Rows are points. To make a cloud, some directions were put in groups of two or more. Within a group, all points are equally far from the middle, so they leave a hole (a ring in 2 directions, a hollow ball in 3). The other directions are filled evenly. Then the cloud was stretched, turned, moved and blurred a little. How many holes are there, and how many directions does each take, smallest first?

Cloud (21 x 3):
[[ 0.16 -0.32 -0.08]
 [ 0.01 -0.40  0.17]
 [-0.20  0.32 -0.32]
 [-0.28  0.04  0.23]
 [-0.55  0.20 -0.22]
 [-0.57  0.51 -0.27]
 [ 0.35  0.20 -0.01]
 [ 0.21  0.41  0.09]
 [ 0.13 -0.05  0.14]
 [-0.22  0.20  0.02]
 [ 0.25 -0.17 -0.11]
 [ 0.25 -0.39  0.37]
 [-0.11 -0.21 -0.23]
 [-0.35  0.33 -0.10]
 [-0.56  0.01  0.18]
 [ 0.03  0.39 -0.01]
 [-0.36 -0.05  0.13]
 [-0.53  0.42 -0.41]
 [ 0.34 -0.14  0.26]
 [-0.29 -0.18 -0.06]
 [-0.18 -0.26  0.08]]
Holes: 0

Cloud (31 x 4):
[[ 0.14  0.42  0.30  0.10]
 [-0.12  0.22  0.24  0.22]
 [-0.10 -0.38  0.01  0.08]
 [-0.38  0.06 -0.25 -0.08]
 [ 0.20 -0.15  0.46 -0.31]
 [ 0.18 -0.22 -0.53 -0.10]
 [ 0.19  0.28 -0.56  0.35]
 [ 0.47 -0.25 -0.09  0.07]
 [ 0.06 -0.21  0.28 -0.51]
 [-0.04 -0.12 -0.07  0.39]
 [ 0.39 -0.29 -0.17  0.14]
 [ 0.42 -0.20  0.20 -0.31]
 [ 0.52  0.01  0.25  0.01]
 [ 0.03  0.43  0.06 -0.10]
 [-0.02 -0.47 -0.21  0.06]
 [-0.16 -0.46 -0.34 -0.10]
 [ 0.22  0.30 -0.54  0.36]
 [-0.24  0.23 -0.16  0.38]
 [-0.17  0.24  0.01 -0.25]
 [ 0.39  0.43 -0.17  0.28]
 [ 0.47 -0.27 -0.08 -0.02]
 [ 0.19 -0.02 -0.25  0.51]
 [ 0.46 -0.26 -0.10  0.06]
 [-0.22  0.07  0.01 -0.36]
 [ 0.54 -0.04  0.09  0.11]
 [ 0.17  0.11  0.49 -0.02]
 [ 0.31  0.37 -0.39  0.25]
 [-0.26 -0.34  0.02 -0.34]
 [ 0.31 -0.08 -0.27 -0.29]
 [-0.13  0.00  0.10  0.31]
 [-0.27 -0.14  0.00 -0.40]]
Holes: 2 (2, 2)
